Each row is a point. The window is the flat piece filled in between its corners: a triangle in 3 columns, a solid with four corners in 4, and so on. A path goes straight from each point to the next, and from the last back to the first. After which points does the path pass through the window?

Window (4 x 4):
-160 -169 194 -6

-74 161 -304 250

144 -159 154 -58

-31 12 -341 53
Path:
(1): 26 333 -246 -4
(2): 0 -102 -295 174
(3): -151 -168 -63 94
(4): -5 48 -71 -60
(5): -17 231 -455 -50
(6): -175 -244 18 299
(7): -161 -252 -336 120
(8): 130 225 -71 -54
(9): 61 211 -210 23
(10): -35 -158 -220 40
(11): -185 -58 -438 414
(12): 3 245 -171 106
(13): 21 210 -187 192
(14): -166 7 -348 234
(15): -28 -217 103 23
(16): 115 237 62 -68
Through the window after points: 3, 7, 9, 11, 13, 15

Window:
-95 -102 -157 -34 -360 45 -73 105

3 -13 230 283 53 -398 -65 70

-46 -20 -32 -4 61 -95 306 250

-213 -127 395 69 310 -12 -287 -36

169 68 9 243 -54 -41 -33 35

-156 35 -108 109 123 -118 -26 10

-54 137 -23 255 -715 -26 128 -166

-109 50 114 -511 -198 -164 118 -106
Path:
(1): -163 -184 147 -331 -138 -222 61 -139
(2): -73 -236 -115 17 -287 -178 15 0
(3): -107 167 43 -22 56 82 32 176
(4): -208 172 140 57 -393 56 -188 319
(5): 56 -62 -68 263 -429 -141 258 -483
(6): 0 -138 37 296 -4 -135 50 99
(7): -41 423 181 -127 18 -78 -290 18
(8): -124 133 111 68 3 -74 -73 104
Through the window after points: 2, 4

Window, 11 rows:
-190 -30 -139 -432 -166 51 188 46 69 -45 40

95 -259 -194 57 -125 -153 -184 112 90 -6 258

-181 214 -317 172 -117 -138 -70 132 58 -11 251

380 -144 61 -156 455 -174 -82 -131 -251 132 -65

-26 -291 28 135 8 -36 136 220 -84 220 25

630 -3 159 108 104 160 -70 433 46 337 -238

209 -266 -60 -150 298 -167 58 -113 236 0 -351

-43 -140 -13 17 156 -30 -341 -41 -156 -87 -59

37 207 -360 -231 13 589 298 -251 -57 -130 124

182 -174 -60 33 -367 -195 158 139 -3 108 -229

344 -57 806 91 120 208 -24 -113 -100 358 85
Path:
(1): 221 -139 -121 -221 133 -95 -40 -140 -15 168 -59
(2): 205 0 -177 -249 -64 44 -57 48 44 381 9
(3): 52 -174 1 117 -48 -35 151 52 -83 -87 -92
(4): 349 -116 176 48 171 162 -5 104 -15 -87 -70
(5): 56 33 -239 -29 -73 52 69 -120 -46 415 -25
(6): 30 -61 -191 42 23 -55 -107 -37 19 338 -26
(7): 140 -121 -119 -54 30 -94 45 121 23 -107 -120
(8): 65 -16 218 66 352 150 221 185 -125 -292 -87
Through the window after points: 2, 8

Window, 12 rows:
-3 124 66 -69 -47 -6 -239 26 288 233 -234 -92

17 174 -351 -268 -112 275 30 -434 -243 -113 -60 -215

-106 178 303 -61 367 155 -62 -281 -241 68 -260 -154

4 120 111 -422 -276 212 66 206 -51 -268 53 -139

147 240 249 -22 285 264 -66 -37 210 -26 -115 -250

207 32 -154 -288 -143 -168 157 -455 -213 -20 38 -40

-81 93 360 131 -185 37 236 -181 98 167 -32 -189

33 134 -430 12 -209 1 423 341 -298 -69 298 -20

-83 278 218 122 -98 -115 -323 93 302 -4 130 74

82 519 239 66 -181 -182 -48 53 59 -207 -254 326

188 -62 -195 146 -381 -39 164 -78 -181 6 132 357

-223 102 -142 -239 234 306 152 78 242 26 88 -101
Path:
(1): -236 -113 -371 137 -172 -195 -125 -100 -15 -309 137 -166
(2): -172 -52 88 0 70 -106 68 -88 27 -292 -123 -95
(3): 48 286 -39 -83 -60 126 93 71 -71 94 21 1
(4): 155 220 -74 -145 -152 116 97 -20 -182 87 185 -47
(5): -54 3 -179 55 -110 7 174 48 -47 -69 77 -8
(6): -42 42 1 -100 -50 34 -72 -107 3 -125 -91 -26
(7): 280 466 -226 -318 32 198 288 132 -242 100 194 -78
(8): -47 357 -116 -136 -97 418 77 -198 -380 230 79 -10
(9): -32 29 -16 -172 124 7 92 -80 159 -86 -28 -100
(10): 20 40 -133 32 -165 -346 57 -105 45 -219 -20 -127
(11): 108 245 151 -214 -59 233 -79 -201 -53 209 125 155
(12): 66 400 206 -123 -33 249 169 -206 -58 208 -42 107
(13): 134 -105 -32 103 195 -18 -228 127 221 -350 -89 -341
(14): -47 -38 -84 83 -307 11 -52 51 51 -230 -193 -149
(15): 74 544 -30 -241 134 82 160 -89 -158 152 331 161
(16): 273 304 376 -419 68 311 217 -185 -30 329 -82 -4
Through the window after points: 2, 8, 10, 12, 14

Window:
75 33 -44 -125 -185 188 -357 344 -78 -289 -377 239 58 51

251 -89 325 -153 -285 -168 -283 -213 15 -172 194 -109 57 264

330 -265 130 157 -104 28 -322 -76 -102 -167 190 -128 85 -63

249 -190 162 125 93 -53 206 -180 -210 171 71 232 120 372

-84 5 184 113 -46 220 330 -246 234 -26 -72 3 18 88

375 -27 243 170 -89 -151 40 117 -193 -254 217 -187 187 310

303 42 18 118 -221 65 124 25 -31 296 127 -66 -32 232

-177 -106 -311 -386 -100 188 399 236 -50 37 106 112 -71 -83

221 243 -196 -19 -108 -14 -394 -64 -349 -320 -164 14 147 79

64 -43 -117 -590 72 598 381 209 -120 73 -40 -46 -103 1

-166 -22 342 -194 -111 151 335 -59 20 268 -134 -55 222 -188

-173 -308 53 -183 -191 215 432 -105 11 166 -356 -219 53 82

-535 -51 123 -52 96 273 65 -7 82 236 -272 -136 139 164

266 -41 377 49 -100 -214 -220 -49 -252 -208 39 -166 -299 52
Path:
(1): 125 -49 186 -118 -71 -79 33 -80 50 6 -19 -27 30 75
(2): 29 40 -47 -292 63 -196 60 96 141 -38 -303 -41 172 128
(3): 9 -163 141 -13 -120 272 93 -71 -159 72 41 19 -42 68
(4): 150 -24 120 -54 -279 160 76 91 -191 -24 0 32 -68 87
(5): -105 -296 128 -94 384 -262 -30 -223 213 -72 -34 -357 294 -52
(6): 321 -204 171 -157 -33 -61 142 173 274 171 -150 -112 2 73
(7): 3 -19 -5 -126 -121 263 121 8 -216 -24 -38 -12 6 119
(8): 169 -184 43 39 -287 388 111 -21 -321 -201 160 -74 -6 119
Through the window after points: 4, 6

Window:
-478 -73 455 -63 -85 61 90 -9 -253 -63 122 -174 -189 137

107 -247 319 -259 -163 -97 234 180 188 -503 -111 -26 186 -39

-191 -110 93 -83 226 -88 279 214 -94 -402 300 35 151 22

-121 -202 318 82 -25 -2 206 201 314 -218 204 89 -17 -4

-218 -28 -51 -8 -217 117 -292 -326 -141 253 318 -85 -366 58

142 127 76 -355 -68 254 -148 260 8 106 -210 149 -301 -232

-131 251 136 96 -72 -218 -134 -277 91 29 -155 231 476 -185

59 -192 -2 237 -150 273 -10 189 92 -197 -226 47 103 142

68 110 116 2 -190 101 38 57 217 347 -50 -240 170 71

127 442 26 235 -222 16 -29 -140 -63 118 -97 -15 -19 -198

158 -203 187 -78 213 407 182 109 397 -264 -64 -139 -61 51

-160 -155 -34 -131 -23 -175 149 121 245 -70 -518 -79 -66 -16

-123 42 264 -5 234 -201 -164 -28 -484 55 -11 138 -485 359

417 -108 151 254 68 293 491 79 -206 119 -307 233 56 32
Path:
(1): -220 161 91 -150 -493 357 359 186 -73 -136 -84 216 -123 197
(2): -34 -21 150 -91 -33 42 187 23 -12 -91 65 85 0 160
(3): -82 -170 194 -38 43 -45 -68 150 89 -168 -184 -7 61 -119
(4): 310 -605 64 198 -52 41 41 122 -20 -21 -154 -35 11 -225
(5): -145 92 133 7 1 35 167 32 73 -113 -77 17 56 150
(6): -132 -30 30 -60 -167 219 -2 -67 133 -125 -122 97 -95 206
(7): 49 -63 108 180 -53 19 -32 93 -64 47 38 -57 -22 -108
(8): 205 -483 86 269 67 144 58 -33 68 -20 -127 -165 -40 -106
(9): -75 139 147 -147 -71 129 141 165 -11 -67 -39 65 -130 116
(10): -23 299 203 -111 54 100 -28 72 166 -208 -40 321 -80 347
(11): -134 -447 50 8 -209 -66 45 -90 -224 112 65 -370 -25 -395
(12): 218 -240 249 134 481 -144 -98 52 126 -63 -163 -123 92 -148
Through the window after points: 6, 10

Window (14 x 14):
-104 233 282 109 -31 -242 -288 -134 -112 -142 110 -58 156 3

87 0 76 83 -399 -302 161 -35 56 143 294 135 -9 -109

-67 59 98 -58 -496 124 33 325 103 329 254 -290 290 -189

-73 -59 -102 -85 373 -106 103 -187 122 -279 -23 -37 398 39

359 -223 -97 -186 10 241 -250 94 -166 -175 110 103 -71 -176

110 -6 -40 329 452 -338 -255 -127 -206 132 114 -14 44 129

-154 -256 189 239 44 -511 19 -149 -49 -29 51 -153 0 -221

50 -60 144 27 -109 -136 332 57 -15 399 -199 82 -111 183

-191 337 -210 129 -19 -176 -19 296 210 -128 -258 79 89 247

256 224 263 -226 101 84 90 474 89 -73 218 68 79 -176

170 228 -123 -186 -210 16 -204 47 -2 378 55 24 303 -340

284 -208 337 179 -308 -169 165 -167 -24 86 -128 254 496 -165

-174 64 -328 218 -47 175 171 -7 305 190 -35 301 -289 -92

219 -258 276 251 -108 -311 195 -158 138 102 26 -377 -210 -21
Path:
(1): 88 35 -105 228 -158 -233 140 4 -17 -43 134 -120 -79 -56
(2): -18 -79 355 -78 -69 -81 -19 3 294 256 -158 191 204 31
(3): -50 117 -96 -66 -9 -168 -91 236 286 166 -76 64 29 126
(4): -103 218 -83 183 -26 -139 59 127 40 -175 -146 31 141 93
(5): 88 49 143 20 -199 -52 161 167 -96 45 61 -16 19 -137
(6): 151 4 66 176 -69 -243 -167 -70 228 272 153 151 117 -22
(7): 49 -156 32 81 -95 -199 -173 113 367 177 10 -2 169 -179
(8): 119 268 198 -11 -235 63 281 -152 -541 -12 185 -131 -30 38
Through the window after points: 1, 3, 7

Window (14 x 14):
-36 202 56 362 126 163 42 -44 207 92 -42 174 132 229

257 74 335 1 307 -129 205 47 -82 87 79 17 174 -260

259 138 -37 14 45 -139 285 -84 -73 108 -181 228 435 -150

280 125 -121 288 -28 -45 282 292 71 -109 20 248 -23 197

-538 190 219 507 -456 106 -86 -83 -92 -414 -26 -300 156 121

-286 212 181 305 -546 170 -164 163 347 -61 -39 -463 86 88

502 -77 156 -77 81 222 56 -98 -23 75 -73 308 64 28

216 -75 39 29 236 102 18 311 -179 217 -179 202 189 -208

55 254 -191 227 -28 91 -81 127 3 -196 281 8 300 157

-261 -59 204 -416 -44 70 -114 -7 108 189 4 218 -201 309

260 127 -9 134 61 -102 4 -138 -66 185 16 370 -11 -325

-214 -64 -18 -360 44 387 152 -179 102 208 -34 7 -348 86

285 -221 5 140 249 -277 -11 -101 -45 52 -158 -48 216 -211

-220 -109 136 -113 -233 247 68 -173 -79 462 147 -25 -219 345
Path:
(1): 52 -202 85 -20 -61 98 95 -59 166 149 167 186 13 13
(2): 21 106 1 94 95 -29 -30 -47 -111 55 -207 -187 68 4
(3): 83 294 23 -100 -166 38 -333 -62 -178 -26 -435 197 97 424
(4): -62 -234 27 313 55 58 314 1 172 130 279 -93 35 -267
(5): -18 -122 -34 126 -277 65 222 161 38 -56 259 268 199 -54
(6): -17 230 120 107 21 108 -13 -73 53 96 -139 40 38 116
(7): 121 239 103 -59 67 96 -21 -50 -209 80 57 -178 -175 -123
(8): -9 -111 243 162 32 -44 200 45 94 98 16 183 288 42
Through the window after points: 1, 7

Window:
-29 110 -29 192 -29 -140 -41 -132 -261 -152 477 -224 -79 58

4 -227 201 92 -205 -118 8 131 298 101 75 -26 18 -273

143 -37 -385 176 -70 38 166 -137 -277 140 -21 97 -355 204

519 50 64 -156 159 36 -306 -81 7 270 -87 75 -158 -103

-289 -34 -124 -300 35 404 -80 28 -265 -319 -18 211 -31 -68

-74 -63 311 -115 228 82 -248 -453 -73 34 -256 -290 -236 -77

-175 -244 133 -182 -1 87 123 356 256 -68 -231 -112 -42 80

-167 -5 25 -248 -159 195 39 -230 150 -164 481 158 153 161

-579 -99 420 177 299 15 -171 169 156 183 -92 96 171 54

-163 -81 -192 -299 283 -107 367 259 -17 -295 127 176 -91 -186

-76 200 86 271 210 23 -125 -259 97 62 -235 -230 70 24

-57 -43 65 -152 121 280 125 -150 -109 410 242 -81 354 -105

-3 -134 280 80 51 -107 361 100 -520 -237 110 282 -103 30

67 -179 -10 468 368 259 27 -26 -28 -33 209 280 -110 265
Path:
(1): -49 202 288 -66 333 242 187 162 -5 51 271 42 -242 110
(2): -91 109 -132 7 240 212 172 145 -217 121 110 -11 -450 -251
(3): 116 -176 -177 110 -154 -69 67 -190 -78 30 -44 103 5 311
(4): -128 -172 -127 -203 32 139 -50 -21 -210 -254 -41 177 33 -49
(5): -296 235 162 -48 116 472 45 78 6 13 190 29 -190 7
(6): -18 -29 84 96 107 185 147 19 38 111 121 21 -1 -99
(7): -131 -118 -13 -158 245 56 -71 -187 -223 39 109 32 161 127
(8): -69 -187 35 -33 38 -12 -103 -101 -17 -51 -58 36 161 -103
Through the window after points: 2, 4, 6

Window (14 x 14):
-386 23 85 70 227 48 -214 56 -105 231 -76 -626 -81 -58

-236 -4 264 126 66 199 -268 -223 -273 540 63 -293 42 -32

-185 92 -25 84 7 -227 -33 97 -103 442 314 -444 53 65

-232 188 -21 156 -145 112 255 -252 28 -318 -41 144 14 -62

45 -168 -72 84 122 72 -149 65 -355 144 210 -420 -30 -243

64 -34 -19 -13 219 47 75 -48 -226 602 -171 -656 87 81

-169 -85 -190 -78 -5 274 -229 -89 61 -258 -108 105 281 199

-147 178 -243 64 110 74 -9 37 188 20 75 286 -144 -330

-138 275 54 -312 146 292 -210 -161 -236 -330 -53 218 -49 222

-103 75 9 -46 259 87 -1 -349 217 -163 241 19 34 -112

-198 -270 -207 45 37 -307 153 -176 175 -235 -64 328 -235 18

-223 -114 83 -309 -189 5 194 -79 240 -168 -24 170 -28 -143

13 0 311 304 102 -55 299 141 369 -94 146 284 -125 -121

-315 -174 -70 48 144 186 367 16 88 46 206 78 -134 41
Path:
(1): -280 45 199 48 141 -1 -107 11 -174 -35 -197 -73 227 -121
(2): -201 -49 -30 -59 160 135 31 -115 -115 27 87 12 158 72
(3): -112 24 130 -2 -67 59 -53 -31 63 82 -15 -301 -248 6
(4): -35 -266 -212 -69 -121 321 -321 23 326 260 67 -335 -102 190
(5): -256 138 148 -7 193 22 118 -185 -188 -193 -28 186 71 -157
(6): -280 56 -112 -267 392 -249 80 -69 -163 284 -146 -183 306 -135
(7): -92 -28 27 116 -39 239 13 -89 98 -50 71 9 -168 128
(8): 119 98 -135 -105 -31 137 -160 -355 -188 88 7 -367 -217 128
(9): -533 -37 86 25 251 65 30 220 -17 59 45 235 285 -135
(10): -282 -96 44 -187 253 93 -36 -143 -116 36 -6 -105 222 -44
(11): -47 76 -151 47 -21 63 -35 -83 -26 62 25 -157 -214 56
(12): -126 -11 -346 -29 96 96 34 -118 238 115 297 -175 -530 57
Through the window after points: 12

Window (14 x 14):
129 197 -265 -137 -280 356 -69 327 1 -24 24 246 -41 156

-247 -81 -14 -38 -111 -154 298 -201 -202 -201 -92 -27 183 77

-94 -116 -100 95 -224 407 330 45 84 153 352 64 386 -284

129 234 124 102 -400 -201 -327 25 -91 46 -75 374 446 -353

-94 -223 -168 -164 -80 65 72 -225 -26 -80 13 114 92 -323

449 -151 244 -97 10 7 -11 -313 174 -399 -152 -233 -462 350

309 101 127 -33 307 194 -239 293 -41 -123 67 -121 -326 93

-132 -133 -59 118 -150 -142 59 59 -61 15 -276 -250 -388 120

-27 59 -258 149 164 93 -76 -133 178 -40 45 -526 -74 165

256 -70 -275 362 145 18 38 36 350 -316 -32 157 -21 227

-335 -159 88 -179 -54 -155 -162 62 195 61 313 173 -294 169

26 -108 -184 299 129 184 136 -303 46 83 -198 266 125 236

158 -397 -171 -3 -33 -68 -11 -142 -286 239 360 143 144 30

215 34 -54 -32 77 55 269 -292 161 -189 366 150 -510 122
Path:
(1): 89 219 48 -224 91 -149 346 -139 -6 282 -75 98 -26 337
(2): 118 177 -115 -222 -90 -155 123 11 143 9 -173 14 -26 -195
(3): -97 -149 -20 210 -94 143 -27 -124 -31 -165 71 79 -1 111
(4): -1 -174 53 206 -237 266 -150 -214 -168 -177 -26 39 41 -189
(5): 191 117 -142 -121 173 -112 200 126 124 5 41 -39 -74 193
(6): 147 -160 -212 -57 70 13 337 36 137 71 -211 -86 200 299
(7): 21 42 -8 219 -275 166 -256 -122 -205 -106 294 201 -172 -291
(8): 274 -41 -187 451 -388 351 -145 16 -225 -187 297 157 -39 -174
(9): -62 -166 -107 -303 148 -155 106 -71 19 188 27 -2 84 225
(10): 208 -81 -69 -14 40 -138 232 -12 141 -19 -106 -3 -9 168
(11): 117 -89 -22 78 -38 152 -114 -165 63 -242 83 45 -211 163
(12): 54 -290 -40 83 -174 125 -108 -129 -74 -190 178 251 -324 -44
(13): -96 289 -69 -199 316 -143 199 49 332 198 9 -167 204 225
(14): 219 15 -4 -165 64 43 147 68 139 -47 -72 -158 157 35
(15): -44 -126 -66 99 -106 99 -181 -173 -142 -173 125 228 -380 -11
(16): 31 -267 -179 290 -132 236 -202 69 104 -351 70 13 78 -140
Through the window after points: 8, 10, 12, 14

Window, 14 rows:
-246 -181 -71 -107 57 66 91 -71 -275 -113 176 142 -352 -256

-156 -56 20 179 281 -35 101 -421 -240 38 -25 -211 -273 -202

44 182 23 110 -37 -202 13 81 -217 -296 1 12 -266 -140

115 -134 -98 254 92 135 126 -71 369 -58 435 132 92 -139

-122 -14 -24 212 -203 13 -89 143 351 168 -9 -269 -7 -407

162 -175 175 13 60 -226 -303 106 12 228 332 22 -123 -152

146 233 -155 -71 -29 298 -3 -24 -10 15 -77 198 216 -306

85 481 339 -305 -601 583 -312 91 407 -487 -723 106 -41 465

-6 295 111 -78 87 236 198 99 251 135 76 -10 -149 -2

192 -30 -120 56 -93 160 103 -10 -88 75 -250 -6 -394 4

182 -285 -2 -436 20 -567 -194 202 156 -84 37 -283 -146 116

-203 11 -114 160 232 -18 45 33 39 130 -93 258 -108 52

-113 -104 -132 71 78 -21 36 65 -359 46 259 -139 -72 131

110 -227 369 -55 -169 -52 632 -139 -53 -9 -109 230 177 -23
Path:
(1): 270 -118 69 6 158 294 101 255 -148 -218 -186 -58 -31 165
(2): 77 -319 31 159 350 228 -155 178 206 -54 -41 61 -35 -83
(3): 49 110 75 -23 -117 -101 21 -23 37 73 82 -71 -93 -32
(4): 63 35 -176 11 -185 4 203 -209 96 -71 177 7 -149 -15
(5): -128 -72 167 -34 178 122 -14 104 -145 -77 -158 56 -101 -142
(6): 27 -89 165 54 107 156 95 -5 30 22 -73 81 -78 -69
(7): 18 -1 -166 -15 -350 -308 358 -72 -15 44 -12 115 -41 18
(8): -98 55 -50 30 -172 -119 -24 -128 14 157 61 43 -252 -107
Through the window after points: 6, 8

Window, 14 rows:
215 400 -63 -375 -110 -10 319 39 -101 157 -12 -70 -5 61

130 214 71 -224 208 49 -2 -29 -265 144 98 -100 412 226

-304 39 326 133 -340 321 12 -260 92 -292 -47 87 92 -108

-20 259 -140 -90 -117 -223 62 65 -87 -12 260 -366 221 109

-204 -292 -161 222 248 -36 -213 122 36 -342 -375 197 33 -307

104 49 62 -308 96 -183 211 -259 -10 108 231 -283 -51 243

465 109 -201 -157 138 -112 63 -128 -95 276 271 -305 262 -174

-257 -318 69 150 239 -36 -184 388 318 111 -274 86 183 -355

-89 -200 -88 143 -293 143 -53 -69 278 -177 28 232 155 214

-17 -129 371 27 -486 -63 -348 15 158 -310 -162 184 -103 42

-81 -91 227 472 208 -243 56 232 118 -86 -291 354 115 -264

-172 -307 108 110 -421 192 4 -21 -267 -18 91 25 16 114

-290 83 100 263 54 4 -307 71 77 55 -58 393 -134 -177

-188 -120 -14 79 -336 -122 -132 -259 23 98 -270 3 179 59
Path:
(1): -162 -308 -84 -446 -118 19 -38 16 139 15 -58 315 618 -173
(2): 32 91 48 468 162 -62 -104 27 -133 -68 -128 -222 -278 -3
(3): 10 -172 -24 218 -11 187 -107 57 165 -48 -165 -104 3 152
(4): -287 124 162 -210 192 -362 -53 117 -69 161 37 328 222 -463
(5): -163 -67 75 -207 -129 46 166 -192 -47 -143 73 587 138 -187
(6): 40 34 81 217 -16 -85 -3 178 -14 76 -138 -145 34 18
(7): -26 -56 -64 244 -105 127 -91 -1 151 -1 -77 43 -14 35
(8): -187 -151 209 -106 -49 -174 -79 -28 36 -134 51 80 246 -82
(9): -87 60 99 -193 -31 -33 54 -113 -7 56 10 248 214 -155
(10): 39 22 47 118 17 114 -88 -9 -73 -89 -12 -216 166 121
(11): -10 -45 156 229 5 120 -165 9 -89 -69 -166 -169 -222 212
(12): -167 -51 108 -96 -189 -96 103 -40 242 -28 0 519 386 -450
(13): 8 -137 31 32 76 -96 -116 103 31 -79 -68 217 220 -182
(14): -117 -52 35 290 123 -86 22 102 95 -12 -216 -21 15 -162
(15): -97 9 16 355 -263 133 -188 142 313 -74 -438 -39 34 -46
(16): -92 -33 264 -183 -15 -187 -165 -84 -162 -59 266 368 -59 -51
Through the window after points: 1, 3, 5, 9, 13, 15

Window (14 x 14):
99 168 -226 -72 222 -137 -62 -129 -18 140 39 123 228 -122

-38 -293 133 -5 165 -192 -21 -93 -25 96 -507 -143 87 47

469 -98 -57 -36 41 68 140 -41 306 41 129 -2 302 -387

87 231 61 -71 -28 -133 -36 -13 318 -192 117 -120 258 -57

-154 -224 450 83 -108 -75 -66 206 -191 5 -112 531 121 511

230 98 69 -83 435 183 64 35 98 -34 45 -237 9 -378

-217 -533 240 96 16 -189 -314 -65 -92 -20 41 212 -93 337

-10 -31 173 -343 -251 -354 192 41 -191 -85 196 272 -3 91

-210 -214 -71 82 -288 -20 101 153 -157 -193 -25 305 -71 344

152 -44 52 23 85 -197 -273 108 139 298 -335 -50 -273 -50

-366 -263 186 -88 -336 -107 -33 273 -235 220 142 146 161 374

385 2 -32 177 241 -261 88 124 13 3 95 -211 148 -48

373 204 96 133 -55 76 23 -264 -67 3 106 -188 154 -280

460 90 -117 -339 46 48 -80 -28 3 -43 49 -167 167 61
Path:
(1): 95 -52 119 3 -1 -94 -120 142 58 -17 -32 8 118 -110
(2): 77 -97 -1 55 233 84 87 -166 -67 178 -69 -68 77 196
(3): 23 -181 -121 -186 -82 -45 214 -170 482 217 207 45 -4 -72
(4): 62 97 287 -14 16 -165 -189 214 -557 -224 -167 119 215 106
(5): 50 -41 170 -86 69 -110 -144 191 -220 -4 -40 152 315 -8
(6): -178 -173 108 45 -213 -86 70 -13 67 156 61 204 -91 421
(7): 108 -250 -62 79 45 -100 300 -164 128 183 171 -50 152 304
(8): 321 320 247 -56 -43 90 -364 21 -154 -191 -104 -59 84 -627
(9): 169 44 -58 60 -112 105 -204 91 76 -361 -109 -196 58 -318
(10): 139 -16 -24 -233 257 -346 189 -157 4 417 171 99 197 305
(11): 79 -43 95 -192 -21 -67 100 -54 182 192 43 -19 -98 287
(12): -18 -167 143 54 -70 -75 -92 169 -131 -51 6 50 216 -53
Through the window after points: 5, 7

Window:
-377 36 -388 174 -54 488 132 86 -257 -26 159 129 -71 -88

662 78 -13 -124 -466 -279 -7 55 -102 152 -116 -193 271 80

-232 -76 -303 438 17 -63 -92 169 -243 116 236 363 -5 69

-98 -314 -156 26 170 94 69 -64 -238 3 313 208 -108 -133

157 -64 192 219 -228 125 109 -65 210 -284 -453 -164 -156 95

309 185 25 -168 -293 -423 -167 342 -49 -68 -76 -108 18 -276

383 -5 -112 -26 -491 -108 -295 190 98 109 338 148 -66 -138

-307 -151 -74 -45 11 250 -43 -110 306 -130 -354 -32 187 187

346 163 405 -42 -172 14 -237 203 51 149 -122 -276 35 81

138 61 234 -155 -252 22 296 174 201 57 -254 165 37 155

-42 84 -330 154 207 256 -63 100 -187 -320 341 392 37 90

-177 132 -159 332 176 274 19 -189 23 6 83 327 105 -304

190 314 149 -101 -433 -360 -123 -97 -63 -4 223 -96 -42 57

-242 -61 -207 357 119 172 201 134 105 -140 415 20 157 -89
Path:
(1): 5 316 -185 -2 115 61 305 142 154 46 157 241 -220 193
(2): 60 101 -207 43 -125 35 61 115 7 -3 -51 91 -91 10
(3): -25 -195 95 175 -186 21 -99 -77 48 -94 186 134 294 -87
(4): -76 -47 14 103 -244 16 3 74 -210 -25 73 74 318 -60
(5): 199 224 41 -17 -237 -177 -70 -49 66 -62 125 -33 -182 74
(6): 41 91 -173 57 80 14 105 84 62 -42 -199 5 -6 83
(7): 77 -224 327 156 -491 225 -340 152 -71 31 339 44 215 -135
(8): 5 -85 45 125 -227 125 40 -24 -176 -101 176 69 58 -24
(9): 41 144 -328 13 -20 -179 -5 131 209 7 -139 43 38 -18
(10): 86 116 -251 72 38 -81 92 166 -53 14 72 -19 -205 30
(11): -144 -126 95 43 -255 296 -62 -68 -91 25 246 302 402 -184
(12): 21 -250 8 150 -163 98 -174 27 -165 -174 67 68 271 -193
Through the window after points: 4, 12
